Each row of a before or after table is a point. One or more steps were done to the points. Then noise was added and the rows were shuffled. The steps act on columns, c1 being the first. Name the steps. A step turns or swaps two columns, mirrors them in a line or flattens them onto one, adds a multiple of one to another, or multiplies or shifts one. Angles are multiples of 10 degrees, from the lower column toward the higher: turns from -170 to 170, lines from 10 to 170 but not 90. Use the fewest steps. Two steps may share a column if one is a turn and the other turns, adds or multiplies; they go together, in the order done. Otherwise the lowest column goes first.

Before, 14 rows:
[[  5  29  35]
 [-15 -44  -6]
 [  1  42 -10]
 [-52  35 -27]
 [-66  45  40]
 [ -4 -38 -37]
 [-64 -42   5]
 [-29  34  54]
 [-81 -32 -14]
 [-65  14   8]
 [  2 -31  52]
 [-56 -24  65]
 [-16  19  15]
 [-39   9  57]]
After:
[[ 10  54  34]
 [-26  40  45]
 [-16  65 -24]
 [  1  56   9]
 [ 36 -36 -36]
 [-25   7  14]
 [ 41 -10  41]
 [ 44  35  29]
 [ 40  52 -31]
 [-24   6 -41]
 [-40 -14 -31]
 [-12 -27  35]
 [ 26  -6 -44]
 [ 24  15  19]]
Steps: shift c1 by 40; swap c2 and c3

Before, 12 rows:
[[-16 -22  -7  -9 -19 -22]
 [  5  17  87 -19   2 -20]
 [-19 -15 -25 -27 -17  32]
 [ 23  31 -20  40  14  14]
 [ 27  -3  42  -7  45   6]
 [ 13  48  -6 -11 -13 -21]
 [ 11 -27 -12  12 -16  48]
 [-51 -10   0  36  -9  13]
 [ 21  -4 -20  22  -4 -17]
 [ 22 -18  40  -1 -18  -7]
 [-16  -2  39 -14  13  -7]
 [ 24   8 -25 -21  32  -4]]
After, 12 rows:
[[-20  26  27  39   2 -11]
 [-27 -15 -14  -2  32  82]
 [ -4  45  12  -5  15 -53]
 [ -9 -38  12 -21  -2 119]
 [-15  26  27  -9 -42  36]
 [-10 -30 -14 -11  17 -55]
 [ 85  24 -11  11  15 -52]
 [ 45  18  19  42 -17  15]
 [ 35   7 -22  18   6 -17]
 [-16 -12  23 -15 -18 -42]
 [ -9 -23 -49 -26 -29  32]
 [ 42 -26  15 -16   9 -18]]
Steps: mirror c1 and c3 in the line at 40 degrees; turn c4 and c5 by -120 degrees; add 0.5 times c4 to c2; multiply c6 by 2.5

Before:
[[ -5  20  31 -45  39  47 -31  56]
 [-23 -11   5 -15  32   3  10   2]
 [-24 -48  15  -6  17  -7   9  28]
 [  0  20   4 -16  59  40 -15 -24]
 [ 39 -39  -1 -26 -23   7 -58  15]
 [ 15 -11 -22  47   5  63 -34 -28]
 [ 26 -30  51  19  38  52 -23  29]
 [ 16   5 -49  62  37  25 -16  12]
 [ 40   7  -1 -36  13  -3   7  27]
 [ 31  -7  51  58  24 -41 -32  13]
 [-18  -4  -8 -45 -30 -15  36  -7]
 [  5  17  26 -40  42  12   5 -11]]
After, 12 rows:
[[ -41  -74   46   16   68  -53  -26  -37]
 [ -39  -98   12  -24    8   11  -57    7]
 [ -16  -17   32   56   54   66  -33  -39]
 [ -22   10   -5   61   66  -22  -13   49]
 [ -34   19   25  -37   45   22    4   11]
 [ -14   50   67  -46   66  -59  -33  -13]
 [ -16   51  -22  -15   89  -48  -14  -12]
 [ -38  -24  -37   46   36  -73  -35   11]
 [  -9   46    2  -40   72  -11    3  -28]
 [  24 -119   33   -5   50   -2   10   -8]
 [  24  -27    4  -13   62  -11    8   -7]
 [  22  -10   -8  -45    2   12   39    4]]
Steps: turn c1 and c6 by 160 degrees; multiply c6 by 1.3; multiply c2 by 2.5; turn c3 and c8 by -70 degrees; shift c5 by 30
